Rows are points. The points of each table are mixes of a few directions, plus a little noise. How many directions does each table use, and how many do they share? Where both have some left over, give the other angles between the two spaces (their principal angles), to ten degrees, smallest first.

First (5 x 3)
[[ -3 -21  20]
 [ 12  83 -78]
 [ -5 -31  30]
 [ -2 -10   9]
 [ -4 -23  23]]
Second (6 x 3)
[[ -4 -36  35]
 [  8  54 -49]
 [ -7 -53  49]
 [ -6 -32  30]
 [  4  23 -22]
 [  6  45 -41]]
Directions: first 1, second 1, shared 1

First (5 x 4)
[[-12  -7 -12  14]
 [-56 -33 -60  72]
 [ 29  17  30 -36]
 [ 37  22  41 -46]
 [  3   2   2  -1]]
Second (7 x 4)
[[ 36  -5 -55 -20]
 [-44 -40 -30  -4]
 [-69 -63 -13 -33]
 [ 30  49  47  28]
 [ 29  27  -5  30]
 [  3   7  39 -23]
 [ 17  23  14  20]]
Directions: first 1, second 3, shared 1

First (8 x 6)
[[-75  32  30 -28  21  35]
 [ 50 -22 -20  18 -15 -25]
 [ 67 -29 -27  24 -19 -31]
 [ 28 -11 -11  11  -8 -12]
 [ 30 -13 -12  10  -9 -15]
 [-72  30  29 -27  20  32]
 [-49  22  19 -18  13  24]
 [ 22 -10  -9   8  -7 -10]]
Second (7 x 6)
[[ 12   3   0   5  -6  -5]
 [ 52  14   5  18 -27 -24]
 [ 75  21   7  26 -41 -33]
 [-95 -26 -10 -34  51  42]
 [-55 -15  -6 -19  30  25]
 [  2   0   0   1  -1  -1]
 [ 10   2   1   3  -5  -4]]
Directions: first 1, second 1, shared 0; angles 40

First (10 x 8)
[[ -3  56 -23   2  -5   1  23  33]
 [  0 -24  10   0   2   1 -10 -16]
 [ 40 -13  14 -24   1 -18  -1  18]
 [-20  26 -15  12  -3   8   8   4]
 [-28 -53  14  18   5  15 -26 -54]
 [ 30 -27  17 -18   3 -14  -7   3]
 [-23  23 -14  14  -2  10   7   0]
 [-21  19 -13  13  -1   9   6  -1]
 [ 40 -42  25 -25   4 -18 -12   0]
 [-14  36 -17   8  -3   5  13  14]]
Second (9 x 8)
[[-12 -14   2  -1  25  -9  -2  15]
 [ 12  15  -2   0 -24   8   2 -16]
 [  5   6  -1   0 -10   4   1  -6]
 [ -7  -8   1   0  13  -4  -1   8]
 [-13 -15   2   1  26  -8  -2  16]
 [ -9 -12   1   0  19  -6  -1  13]
 [  0   0  -1   0   1   0   0   1]
 [-23 -26   3   1  47 -15  -3  28]
 [ 47  55  -5  -1 -95  31   6 -58]]
Directions: first 2, second 1, shared 0; angles 80

First (9 x 9)
[[ 19 -25  20  18  -2  -7 -28 -33 -53]
 [-31  12  -2 -30 -46  22 -51  68  15]
 [-14  -1 -48 -49 -49  53 -63  78  28]
 [ -5  24   4  -3   9 -14  -7 -57 -57]
 [ -1 -21   2  -8  13  17  56   1  60]
 [ 21 -10  24  37   6 -30 -25 -17 -49]
 [  7 -19 -24 -12  14  24  45  10  61]
 [ 25  30  -2  46  33 -53  -3 -35 -54]
 [-22  11  27   1  22 -12  75 -17  50]]
Second (8 x 9)
[[-20  61 -32 -26  35  -9  58 -63  -1]
 [ 12 -38  20  16 -22   5 -36  39   1]
 [-21  64 -34 -28  36  -9  60 -66  -2]
 [ 14 -41  22  18 -24   6 -38  43   2]
 [  1  -4   2   2  -2   1  -4   4   0]
 [ 24 -73  39  32 -42  10 -69  76   2]
 [-20  60 -32 -27  35  -9  57 -63  -2]
 [ 10 -30  16  13 -17   4 -28  31   1]]
Directions: first 5, second 1, shared 1

First (7 x 9)
[[ -7  -9 -25  10   2  21 -28  21  37]
 [  8  12   1   3   4  10   4   0 -10]
 [ 19  30  -1   9  10  30   3   6 -17]
 [-31 -48   7 -17 -16 -54  -1 -13  24]
 [  8  14 -11   9   6  25 -11  12   7]
 [-41 -61 -12 -12 -16 -43 -23   2  56]
 [ 45  62  42  -3  11   8  55 -27 -95]]
Second (8 x 9)
[[ 14  41  11  10   0   2  20   1 -42]
 [ 25  20  36 -14   5 -10  40 -30 -58]
 [ -2   5 -36  20   9  48 -37  33  44]
 [ 20 -49  34 -35  15  -5  29 -56  -9]
 [  4 -20   0  -8   5   6  -1  -9  12]
 [  4  56   3  19  -8   0  12  18 -39]
 [-18 -23  -1  -5  -8 -24  -9   0  18]
 [-47 -26 -43  17 -18 -14 -51  47  76]]
Directions: first 2, second 3, shared 2

First (10 x 11)
[[-72  -5  84 -37  10  37 -29  -6  29   1  94]
 [ 28   2 -24  22   2  12  33   7   8 -37 -18]
 [-18  -3   3  49 -36 -19 -57 -16 -40  95 -61]
 [-12   8  19  13 -28  26  16  35  30  26   9]
 [ 39 -38   2  -5 -15   4 -35   3  -7 -37  -3]
 [  7   6 -29  35  12  -9  22 -22 -13 -20 -28]
 [ 26 -30 -33   0  -4 -31   7  -2 -12 -29 -16]
 [-14  63  14 -62  54  -1 -18 -26 -14  33  20]
 [ 22   8 -19 -20   8  -8  16  11   4 -11  -4]
 [ -5 -11 -16   1  -6 -15  43  18  17 -17  10]]
Second (10 x 11)
[[ 29   7 -22  13  27  -6 -18 -36 -32 -16 -41]
 [-24  15   9  -2 -47  -7  12  17  15   5  50]
 [-54   9  32 -16 -78  -1  31  54  48  21  93]
 [  2   2  -2   2  -1  -2  -2  -4  -3  -2  -1]
 [  0  14  -6   6 -18  -8  -2  -8  -7  -6  12]
 [  9 -34   9 -10  53  19  -1  10  10  10 -42]
 [-32 -58  46 -35  34  35  27  70  64  39   4]
 [ 18  44 -31  24 -33 -26 -17 -46 -43 -27   7]
 [ 14  10 -13   9   5  -7  -9 -21 -19 -10 -14]
 [ 38  -9 -21  10  57   3 -21 -36 -32 -14 -67]]
Directions: first 6, second 2, shared 1; angles 80
